Each row of a before or after table is a point. The points were changed in one or more steps. Then noise was added and the rows were shuffled. The steps act on columns, c1 being the first. Write out the steps. A step turns or swaps two columns, mirrors them in a line or flattens them onto one, adds a multiple of one to another, or multiplies or shifts one. Angles are multiples of 10 degrees, from the lower column toward the higher: turns from -170 to 170, lines from 10 to 170 but not 90. Use the fewest steps. Two steps may share a column if one is a turn and the other turns, adds or multiplies; they go together, in the order done. Otherwise the lowest column goes first.

Before (13 x 3)
[[ 2.7  2.4  3.7]
 [ 1.0 -0.6  5.0]
 [-0.7 -5.1 -2.3]
 [ 1.0  0.3 -0.9]
 [-7.3  3.6 -1.4]
 [-8.5  3.4  1.1]
 [-8.8  2.5 -4.4]
 [ 2.5  3.8  1.8]
 [-8.0 -3.8 -7.4]
 [ 2.4  3.7  0.8]
 [ 3.8  2.6 -1.7]
 [-3.1 -6.7 -6.2]
 [ 2.4 -3.1  3.1]]
After (13 x 3)
[[-9.4 -2.7  0.5]
 [-7.8 -8.5 -2.8]
 [ 1.8  3.7  2.1]
 [ 3.3  2.0  3.8]
 [ 0.4  0.3 -1.4]
 [ 1.1 -5.4 -2.0]
 [-1.9 -9.2 -3.5]
 [ 5.2 -0.9  1.8]
 [ 0.8  4.0 -0.2]
 [ 0.8  4.8  1.1]
 [-7.1 -1.0  2.8]
 [-7.0  0.5  5.3]
 [ 1.2  3.4 -3.7]]
Steps: turn c1 and c3 by -30 degrees; turn c1 and c2 by 30 degrees

Before (9 x 4)
[[-3.9 -2.7  6.8 -7.4]
 [ 1.5 -4.2  2.9  4.7]
 [-2.7  0.8  4.7  3.1]
 [-6.9  3.9  1.7 -7.4]
 [-3.2 -4.2 -4.1 -3.5]
 [-1.7  6.0 -0.6  3.6]
 [ 2.5 -3.7  1.4 -2.1]
 [ 3.0 -7.2  5.6  3.6]
 [ 7.4 -2.7  3.3  2.4]]
After (9 x 4)
[[ 3.7  0.0  0.0  6.3]
 [-5.4 -6.1 -0.5  0.0]
 [-1.4 -1.3 -7.2 -7.9]
 [ 2.4 -4.2  1.7  0.8]
 [ 6.2 -2.8 -0.2  6.8]
 [-1.3  7.1 -1.5 -0.8]
 [ 2.8  2.4 -4.7  2.2]
 [ 7.1 -0.6  5.1  3.6]
 [ 3.6 -6.9 -7.1 -4.1]]
Steps: mirror c1 and c3 in the line at 30 degrees; turn c2 and c4 by -40 degrees
